Rows are points. Any point is a mix of the corners, with weights that add up to 1. It lies inside the corners' shape when no weight is negative. Say inside or outside, and name the corners with a negative weight.

Corners:
(1): [-.46 .14 .10]
(2): [-.29 -.32 .04]
(3): [.94 -.23 .01]
(4): [-.03 -.08 -.20]
Points:
[-.22 -.07 .09] => outside (4)
[.02 -.10 -.15] => inside
[-.23 -.12 .00] => inside
[-.17 .01 -.01] => inside
[-.16 -.14 -.05] => inside

Corners:
(1): [.22 .04 .42 .54 .40 .31]
(2): [.63 .20 -.34 -.25 .40 -.21]
(3): [.05 .39 .15 .34 .60 -.47]
(4): [.41 .10 -.23 .05 -.54 .14]
(5): [-.14 -.17 -.69 -.12 -.44 .26]
(6): [.37 .67 .21 -.17 .20 .15]
(7): [-.49 -.76 .16 .08 -.64 .52]
Points:
[.17 .12 .16 .07 .15 .04] => outside (5)
[.17 .00 -.34 -.01 -.35 .17] => inside
[.37 .24 -.04 -.01 .09 .07] => inside
[.16 .01 -.15 .12 -.15 .20] => inside
[.30 .17 .08 .14 .10 .14] => inside
[.18 -.21 -.47 -.15 -.30 -.15] => outside (1, 6)

Corners:
(1): [-.16 -.20 .29 -.19 .09 -.38 -.27 .22 .22]
(2): [.10 .03 -.16 -.02 -.06 -.48 -.80 -.11 -.20]
(3): [-.42 .05 -.30 .02 .59 .27 .21 .30 .14]
(4): [.05 .03 -.39 .27 -.33 -.52 .03 -.30 .30]
(5): [.03 .34 .00 .21 -.20 .28 -.07 .18 -.19]
(6): [.28 -.06 -.06 -.66 -.10 .27 .05 .17 .28]
(7): [-.10 -.16 .19 -.32 -.17 -.27 -.29 -.06 .94]
(8): [.24 .42 -.10 .06 .04 .30 .34 -.29 -.03]
(9): [.49 -.36 -.02 .13 .08 .26 -.20 -.26 -.15]
(10): [-.73 -.33 -.29 -.26 -.08 .48 -.09 .12 -.34]
Points:
[-.31 .13 -.08 -.20 .06 .23 -.04 .21 -.01] => outside (4, 9)
[.03 .01 -.09 .11 -.11 -.05 -.14 -.19 -.01] => outside (3, 6)
[.03 -.07 .03 -.13 .14 .25 -.18 .16 -.23] => outside (4, 7)
[-.10 .03 -.04 .11 -.04 -.08 -.18 -.06 .06] => outside (6)

Corners:
(1): [.16 .22 -.35 -.31 -.26 .09 .40 .37 -.07 .28 .08 -.13]
(2): [-.24 -.50 -.25 .14 .46 .59 -.24 -.67 .29 -.06 -.01 .48]
(3): [.13 -.28 .48 .15 .54 -.29 .60 .13 .09 -.15 -.69 -.11]
(4): [-.49 -.30 .45 -.40 .19 .01 .60 .27 -.12 -.47 -.47 -.31]
(5): [.10 .21 -.48 -.49 -.02 -.42 .08 -.03 .21 -.21 .08 -.42]
(6): [.17 -.29 .10 .26 -.01 .45 .02 -.41 .57 -.39 .46 .53]
(7): [-.18 .09 .08 .14 .50 .45 .02 -.34 -.01 -.35 .54 .60]
(8): [-.20 .12 .48 -.15 .43 .69 -.09 -.72 .69 -.14 .49 -.01]
(9): [.13 -.12 .12 -.36 .09 -.10 -.08 .63 -.16 .03 .00 -.35]
(10): [.06 -.07 .30 .27 .22 .51 -.22 -.55 -.17 -.36 -.17 -.04]
(11): [.26 .43 .00 -.59 -.06 -.09 -.16 .36 .23 .00 -.41 .23]
(12): [-.58 .00 .23 .42 .40 -.03 .30 .61 .30 -.53 -.76 -.50]
(13): [-.62 -.22 .45 .18 .11 -.32 .14 .07 .03 .04 -.56 .00]
Points:
[-.08 .00 .25 -.04 .10 .13 .15 .00 .25 -.23 .00 -.02] => outside (2)
[-.09 -.02 .02 -.10 .13 .04 .10 .02 .10 -.10 -.02 .01] => inside
[-.20 -.08 .25 -.06 .28 .05 .11 -.03 .14 -.23 -.18 .01] => outside (1)
[.09 -.15 .12 .04 .30 .48 .06 -.21 .23 -.22 .07 .17] => outside (5, 13)
[.07 -.24 -.15 -.19 .26 .48 .09 -.62 -.08 .01 .43 .02] => outside (6, 11, 12, 13)
